Every row gives one point. Two turns around zero, p and q, are shown by what they do to some points. Write where each new point lands after one turn and then the other. Backwards means that the second turn is done in reverse. Each puzzle has new turns, and all numbers are rounded.

Turn p:
-.16  .36 -> -.05  .39
-.10  -.42 -> -.21  -.37
-.14  .40 -> -.02  .42
.40  -.34 -> .29  -.44
Turn q:
.35  .00 -> .30  .18
-.55  -.26 -> -.34  -.50
.20  .26 -> .04  .33
Where do these land?
p, then q: .42  .32 -> .33  .41
p, then q backwards: -.55  .16 -> -.26  .51
p, then q: .20  -.09 -> .22  -.04
p, then q backwards: -.06  -.38 -> -.32  -.22

Turn p:
-.19  .00  .14  -.08  .29  .35 -> -.13  .02  .24  .06  .27  .34
-.23  .07  .26  .05  -.05  .12 -> -.01  .18  .33  .05  .03  .02
-.11  .09  -.12  -.36  -.09  .33 -> -.16  .11  .05  -.36  -.02  .33
.44  .39  .29  -.32  -.05  -.08 -> .59  .00  .01  -.41  .17  -.02
-.01  -.11  -.21  .75  -.01  .26 -> -.03  -.06  -.03  .68  -.41  .23
-.06  -.31  -.04  -.17  .02  -.05 -> -.27  -.20  .01  -.11  .05  -.10
.02  -.43  -.26  -.03  -.10  -.34 -> -.31  -.26  -.25  -.02  -.13  -.36
.13  .31  -.05  .17  -.01  -.59 -> .33  .22  -.34  .12  .05  -.45
Turn q:
-.60  .03  .03  .03  .23  -.08 -> -.50  .18  .20  .01  .10  -.30
.27  .10  .42  -.18  -.34  .08 -> .46  -.06  .23  -.04  -.37  .01
.13  -.30  .25  -.03  -.11  .09 -> .11  -.28  .25  .01  -.08  .17
-.17  -.14  -.01  -.24  -.24  .02 -> -.06  -.22  .06  -.25  -.15  -.16
-.15  .44  -.36  .33  .21  .24 -> -.31  .54  -.37  .05  -.01  .16
.02  -.30  -.13  .08  -.18  -.38 -> -.02  -.43  -.16  .19  .09  -.19
.51  .16  -.19  .02  .43  .03 -> .32  .27  -.21  .04  .43  .31
Where do these land?
q, then p backwards: -.23  .40  -.36  -.03  .39  .02 -> -.44  .30  -.23  -.26  .12  -.28
q, then p: .38  -.47  -.04  .19  -.03  -.17 -> -.18  -.51  .03  .32  -.07  .18
q, then p: -.26  .34  .08  .01  -.13  -.16 -> .14  .28  -.12  -.01  -.11  -.33
p, then q backwards: -.25  -.06  -.41  .20  -.08  .40 -> -.13  .02  -.04  .50  -.09  .41
p, then q: .37  -.17  .39  .19  -.07  -.04 -> .28  -.39  .16  .27  .07  .15
q, then p backwards: -.28  -.31  .27  -.34  -.06  .13 -> -.03  -.33  .35  -.26  -.25  .14
q, then p: .26  .26  .07  -.23  -.02  -.18 -> .35  -.15  -.26  -.10  .03  -.06
